Rows are points. The window is the flat piece filled in between its corners: a triangle in 3 columns, a solid with four corners in 4, and so on. A path goes straight from each point to the next, and from the last back to the first. After which points does the path pass through the window?

Window:
[[-6.8, -3.2, -5.2, -2.4],
[7.5, 0.6, 5.7, 8.2],
[-5.8, 0.3, 0.0, 2.9],
[1.9, 3.7, 0.6, 3.0]]
Path:
(1): [2.0, -0.5, 4.1, 0.7]
(2): [3.5, 2.0, 6.7, -0.4]
(3): [4.4, 1.9, -0.6, 5.1]
(4): [0.1, 2.8, -1.3, 6.7]
(5): [-2.4, 1.2, 2.4, -1.8]
(6): [-5.4, 0.0, 2.1, 1.8]
(7): [-3.9, 0.6, -2.0, 4.4]
(8): [1.7, 0.4, -3.5, 7.1]
Through the window after points: 4, 6

Window:
[[-8.0, -0.4, -0.5, -5.1, -12.5, 3.4, 4.2, -6.1],
[2.8, -6.7, 1.7, -2.3, -2.4, -0.1, -3.1, 4.7],
[7.9, 0.9, -5.8, -0.6, 4.1, -1.6, -2.1, 4.7],
[-3.6, -0.7, -2.0, 4.8, 5.4, 0.0, 3.7, -0.2],
[-1.6, 3.8, 3.1, -3.2, 9.3, -1.4, -1.9, 2.3],
[1.8, 2.3, -0.2, -0.5, 2.2, -3.1, 3.5, 6.8],
[4.7, 3.7, 0.8, 3.1, 3.9, 3.1, 1.0, 3.7],
[10.6, 0.6, 1.9, 1.6, 2.9, -7.7, -6.6, 5.6]]
Path:
(1): [1.8, -0.6, -0.3, -1.6, -1.9, -0.8, 4.2, -2.0]
(2): [-3.5, -0.2, -2.4, 1.7, -3.4, 1.1, 1.8, 3.7]
(3): [-1.7, 3.2, -0.5, 0.8, -1.7, -1.3, -3.9, 5.2]
(4): [4.8, -1.2, 1.6, -2.6, 3.1, -3.0, 3.8, 0.3]
(5): [1.7, -2.2, -1.6, 1.9, 4.7, -2.3, 5.7, -0.9]
(6): [-6.8, 1.3, -0.8, 4.8, 3.0, 2.8, -2.4, 3.1]
(7): [-1.0, 2.7, -0.6, -0.9, 1.9, -1.5, -2.4, 5.0]
(8): [2.6, -4.6, 1.9, -4.8, 4.9, -3.9, 2.7, -0.2]
(9): [2.6, -2.0, 4.8, -3.3, 2.1, -0.1, 5.5, -3.9]
(10): [-0.7, 1.6, 0.5, 1.3, 1.2, -1.6, -4.3, 6.3]
(11): [-3.8, 0.8, -5.1, 3.2, 2.9, -0.9, -3.4, 9.2]
(12): [3.5, -2.6, 3.0, -1.6, 1.2, -0.8, 1.7, 0.3]
(13): [4.9, 0.3, 4.6, -6.6, 7.6, -2.6, 5.1, 1.0]
(14): [-3.0, 3.3, 0.3, 0.2, 5.9, -0.4, -4.5, 3.3]
(15): [-0.5, 4.5, -2.5, 3.0, 2.7, 0.1, -6.6, 7.1]
(16): [9.1, -4.2, -1.7, -4.2, 3.1, -2.6, 2.3, 1.1]
Through the window after points: 3, 5, 11, 13, 15
